Every row gives one point. To make a cloud, some directions were put in groups of two or more. Within a group, all points are equally far from the middle, so they leave a hole (a ring in 2 directions, a hollow ball in 3). The other directions are filled evenly. Then the cloud was stretched, turned, moved and blurred a little. Count the holes, and give their numbers of directions, smallest first.
(in the rows, 128 means zero)

Cloud:
[[121 170]
 [148 165]
 [196 107]
 [172 147]
 [106 181]
 [ 78  59]
 [126 172]
 [184  79]
 [163 155]
 [142 179]
 [192  48]
 [162  78]
 [ 93 102]]
Holes: 0

Cloud, 15 rows:
[[119 156]
 [139 150]
 [178 156]
 [212  79]
 [152 165]
 [180 152]
 [170 140]
 [159 152]
 [129  76]
 [187  86]
 [146  91]
 [178  61]
 [ 33 155]
 [119  93]
 [186  69]]
Holes: 0

Cloud, 19 rows:
[[137 144 203]
 [ 92 138 167]
 [115 195 142]
 [ 75 185 115]
 [104 118  44]
 [136 198 142]
 [156  63 111]
 [105  81 105]
 [189 155 133]
 [198 123 128]
 [ 94 115  61]
 [185 128 211]
 [106 184 149]
 [ 99 115 191]
 [ 94 122  49]
 [124 112  50]
 [108  83  96]
 [152 213 113]
 [139 128  40]]
Holes: 1 (2)

Cloud, 30 rows:
[[166 132  90 102]
 [107  77  71  52]
 [ 53 126  99 162]
 [ 77  91  88 183]
 [ 84 160  87  94]
 [132 109 163 193]
 [132  80 178 101]
 [147  57  97 125]
 [154  82 153  84]
 [ 77 173 111 135]
 [ 62  70  96 131]
 [143 144 170 193]
 [113 128  30 146]
 [145 140 121  70]
 [ 74 115  48 130]
 [178 112 106 104]
 [ 55 156  99 121]
 [143 145 161 214]
 [ 79  45 136  86]
 [131 137  93  68]
 [113  88  63  64]
 [143  70  64 108]
 [ 86 129  42 180]
 [ 76  49  92  77]
 [ 77  80  80 165]
 [ 85 129  42 163]
 [102  75  58  78]
 [117 154  84  89]
 [100 174 140 180]
 [109 133 202 107]]
Holes: 1 (3)

Cloud:
[[ 92  74  87 110]
 [189  75 108 151]
 [ 83 206 176 141]
 [122 109 161 138]
 [203 171 149 164]
 [ 95 126  79  97]
 [221 135 139 102]
 [ 79 116 149 157]
 [114 164  72  80]
 [166 183 177  93]
 [108 134 228 121]
 [ 77 110 142  76]
 [177 107  95  94]
 [114  96 145  77]
 [ 79  69  85  90]
 [104  68 176 179]
 [204 156 147  58]
 [137 123 154  86]
 [ 76  56 178 155]
 [ 49  61 116  64]
 [102 125  75 152]
 [176 204 124 168]
 [142 129  72 100]
 [195  67  86 138]
 [141  62 117 172]
 [118 192  85 178]
 [ 65 134 197  82]]
Holes: 0

Cloud (51 x 6):
[[159 174 113 107 189 102]
 [ 87 100  35 139 162 196]
 [126 161 141 187 191 184]
 [ 76 157  85 128 144  71]
 [140  65 177 177 162 137]
 [ 74  95  67 166 194 163]
 [ 69 129 104 131  50 170]
 [175  72 114 147  83 194]
 [177 105 145 204 114 171]
 [103  33 116 171 149 140]
 [ 76 105  31 135 141 103]
 [ 80  66  53  87 172 145]
 [190 127 104  91  78 174]
 [ 96 162  76 166  93  83]
 [ 98 131  42 114 113 210]
 [119  73 157 154 118  67]
 [ 69 110  78 144 207 126]
 [178 127  99 125 215 122]
 [189 120  66  86 131 103]
 [120 197  87  94 106 107]
 [ 77  71 157 122 198 158]
 [171 138 188 152  87 146]
 [180 127  89 139 186 216]
 [105  90 173 132  96  68]
 [156  89 189 163 123 181]
 [ 66 131  99  96 206 123]
 [106 178  74  70 168 143]
 [ 76 179 156 142 166 129]
 [133  75 121  49 141 182]
 [174 154 178 111 168 168]
 [ 70 103 103 166 120 213]
 [ 70  76  66 179 149 169]
 [181 159 128  98  71 115]
 [ 74 138  59 117  69  95]
 [ 70 101 162 132  91  75]
 [ 90  47 145 179 146 137]
 [ 75  85  69 125  56 104]
 [ 98  91 167  93 159  77]
 [169  76 108 133  52 162]
 [ 80  87  98  97  88 207]
 [183  79 111 193 139 182]
 [143 102 149  84  48 138]
 [163 137 114 187 159 218]
 [183  92  74 180 144 105]
 [ 86 122  34  76 128 176]
 [173  92 155 162 201 169]
 [178 109  85 170 200 123]
 [177 149 111 114 131  66]
 [ 93  74  93 114  63  76]
 [ 79 136  92 183 171  99]
 [172  92 103  67  84 167]]
Holes: 2 (2, 4)
